Rows are points. To make a cloud, some directions were put in groups of two or more. Within a group, all points are equally far from the middle, so they leave a hole (a ring in 2 directions, a hollow ball in 3). The other directions are filled evenly. Then the cloud was stretched, turned, moved and blurred a little. How many holes are there, and how many directions does each take, smallest first?
In the rows, zero is written as 128.

Cloud:
[[ 83 111 111]
 [195 170 141]
 [114 104 171]
 [125 129 174]
 [115  90 126]
 [107 135 163]
 [ 49 124 128]
 [155  95  95]
 [138 137  26]
 [192 190 150]
 [117 171 112]
 [ 76 131 147]
 [103 180 104]
 [142 173  85]
 [ 61 112  99]
 [167 161 118]
 [119 126 103]
 [126 168 153]
 [130  95  63]
 [222 170  83]
 [137 101  92]]
Holes: 0

Cloud:
[[190 121  85  70]
 [ 71 119 116 103]
 [ 63 101 165 146]
 [123 166 149 175]
 [131  87 178 167]
 [173 124  70  68]
 [ 84  70 179 132]
 [140 175 119 173]
 [145  72 111  67]
 [ 88 106 159  76]
 [154 132 163  81]
 [126  55 119 126]
 [152 173 106 168]
 [107 152 152 184]
 [173 158  92 165]
 [ 91 122 110 166]
 [146  86 108 166]
 [105 110 189 173]
 [147  89 107 168]
 [128  69  89  95]
 [ 68 116 120 109]
 [ 89  62 170 109]
 [129  60 117 137]
 [ 84  88 165  84]
 [ 82 122 140  81]
 [107 114 158  68]
 [111  57 148  94]
 [ 93 133 169 180]
 [161  91 128  59]]
Holes: 2 (2, 2)

Cloud, 48 rows:
[[ 81  71 192 156  94 124]
 [177 150  92  95 181  72]
 [148  54 141 132 104 122]
 [ 82 191 130  89 139 142]
 [137 183 133 144 158  57]
 [142 156 122 127 183  72]
 [168  85 139  87 145 166]
 [147 129 148  91 116 185]
 [166  71 105 146 111 149]
 [106 159 197 148 130 117]
 [104 169 140 146 131 154]
 [178  98 137 144 128  82]
 [107 193 135 164 123  96]
 [155 184  81  69 136  83]
 [167 172  87  96 179  79]
 [ 66  98 194 143  86 133]
 [155 102 125  83 192  83]
 [136 137  93 189  71 125]
 [114  70 101 133 117 157]
 [116 146 131 143 123  31]
 [ 95 110 186 149 151 141]
 [165  65 128  79 153 143]
 [130 170 125  35 138 118]
 [ 78  83 160 148 135 119]
 [120 199 122 143 133  51]
 [152  64 148  70 146 155]
 [ 75 105 120 138  92 155]
 [122 137 114 203  98  97]
 [132 177  95  46 136 125]
 [108 139 172 127  95 185]
 [163 176 103  96 184  76]
 [ 75 185 193  94 149 103]
 [135 127 212  79 163  92]
 [ 82 171 119 165  96  95]
 [115 165  86 128 145  67]
 [181 129  78 110 123  70]
 [163 107 181  93 148 117]
 [ 71 126 230 124 116 126]
 [122 124 167  42 139 102]
 [124 162 119 170 132  44]
 [124 129 158  49 191 146]
 [130  98 186  63 186  78]
 [129 157  58 145 102 153]
 [113 125 178  83  94 129]
 [111  80 112  90 105 169]
 [121  81 156 133 127 189]
 [164  95 111  81 181  84]
 [183 144 133 121 135  93]]
Holes: 2 (3, 3)

Cloud:
[[101 128 143 141 129 109 124 117 199]
 [ 77  88  35 121 188 109  84 208 138]
 [ 62  56 143 109  82 124 139 123 172]
 [ 82  86  66  92 131  68 146 111 103]
 [ 98  93  86  75 115  81 145  84 213]
 [ 72  67  65  64 164 124 153 106 173]
 [ 65 147 105 174 144 157 106 146 117]
 [155 108  40 163 216 114 139 183  88]
 [133 121  94 144 110 146 103 181  12]
 [129 141 142  79  61 111 157 109 108]
 [ 81 187  90 158 158 135 129 163  88]
 [ 88 136  91 107 143 165  78 193 133]
 [137 118  55 134 222 105 144 190  92]
 [191  82 109 132  86 123  81  94  85]
 [194 119 107  97 144 108 105 157  75]
 [ 82  67  96 184 144 155 116 141  72]
 [112 115  95 159  67  90 128 143 142]
 [184 165  89 134 155 108  88 156 145]
 [114 123 124 214 135 153 112 146 120]
 [115 170 146 113 194 121 140 148 154]
 [ 80 140  64 156 169 157 148 152  55]
 [129 147 128 127 165 103 139 124 182]
 [190 140 144 122 146 143  76 167 123]
 [130  97 106  46 144 124  97 187  80]
 [ 71  61  80 164  87 118 109 169 116]
 [144 121  86 141 145 103 100 200  47]
 [116  68  48 102 186 117 109 150 113]
 [106 108  61 112 124  85  70 147 132]
 [101  11 106  55 123 123 135 139 132]
 [137 115 126  80  93  94  80  94 170]
 [153 149  60 147 209 132  70 153 124]
 [ 45 110 144 143 126 140  82 139 163]
 [128  88 111 140 147 131 175 181 112]
 [109 117 121 195 181 180  78 142 132]
 [120  82  77 181 184 123  92 191 109]
 [ 70 153 111  92 133 114 151 159  92]
 [120 132 111 148  71  96 107 194  88]
 [142  97 101 149 161 116 172 172  16]
 [119 173  83 126 177  70 115 121 182]
 [ 91 118  73 195 191 168  80 194 116]
 [ 75 106 132 105  67  94  78 141 150]
 [102  33  55 187 183 144 127 150 130]
 [115  86 101  96  82  95 150 113 184]
 [ 66 144 110 135 130 146 121 120 189]
 [ 88 106  48 107 167 126 141 211 120]
 [ 94 196 121  79 119  98 137 125 116]
 [118 125 140 146 165 171  95 178 116]
 [114  68  52  76 178  91 109 124 168]
 [144  53  87 150 164 113 132 177  60]
 [ 87  36  63 138 178 133 130 135 181]
 [ 56  63 120  91 103 112 183 127 113]
 [ 89 114 104 186 171 163 127 153 116]
 [150 143  95  71 141 153  76 166  93]
 [137 114  79  84 166 105  99 189  76]
 [116 119  80 122  80 115  96 129 161]
 [ 91 107  67 148  87 116 129 178 140]
 [110 107  73  64 195 123  92 117 150]
 [ 79 105 139  86 142 151 134  99 190]
 [ 73 107  92 146 145  77 172  82 133]
 [142 119  93 138 205 178  92 106  96]
 [206 180 107 125 103 140  74 137  61]
 [105 137 150 152 117 140 133 145 139]
 [169 154 100 128 149 140 115  98 137]
 [123 107  67  96 197 129 108 173  90]
 [153 134 111  62 161 115 108 132 155]
 [ 85 107  57 149 168  96 114 181  96]
 [163 133  72 183 196 102 139 189  91]
 [108 109  98 141 104 190  58 120  54]
 [125 122 146 117  66 129 145  69 118]
 [ 90  71 109  84  81 118  51 144 115]
 [ 86 101 112 100 116 130  52 126  91]
 [161 155 156  91 159 151 159 172 100]
 [169 151 147 127 144  98 147 156 113]
 [117 171  78 134 207 133  71 171  82]
 [131  65  73 114  91  82  99 125  93]
 [147 108  81 167 157  72 113 163 133]
 [103 111  95 134  78 122 150 116  75]
 [112 160  75 115 110  91 147 122 168]
 [183  90  66 143 127 102 139 109 119]
 [ 98  83  69 118 106 111  47 151 124]
 [ 69  66 104  69  94  91 150 146  91]
 [162 104  93 139 171 113 133 185 147]
 [141  49 116 119 140 172 128 137  61]
 [133 133 127 166 106 151 108 142 167]
 [115  68 122 112 107 137 196 157  87]
 [160 149 118  67 166 136  89 108 119]
 [122  84  65  77 125  88  96 116 164]
 [100 121 106 129 185 162  62 167  81]
 [ 72  68  67 112 122 118 102 105  93]
 [ 82 111 101  93  82 132  74 140 171]
 [ 84 133 101 103  89  82 130 131 147]
 [166 193  59 124 151 160 105 115  63]
 [104 108  74 120 126  57 105 100 194]
 [116  81 127 146 101 202  86 129  90]
 [ 36  99  94 128 160 148 136 111 106]
 [ 69 168  93 139 212 156 119 190 126]
 [ 97  83 112 112 172 107 145  84 210]
 [111 159 126 126 200 139  98 213 130]
 [126 151 126  83  88  88 142 134  69]
 [125 108 108 115 132 185  41 175 123]
 [140  62  89 169 128 130 148 115 161]
 [ 60 113  63 135 188  89 180 145  98]]
Holes: 1 (4)
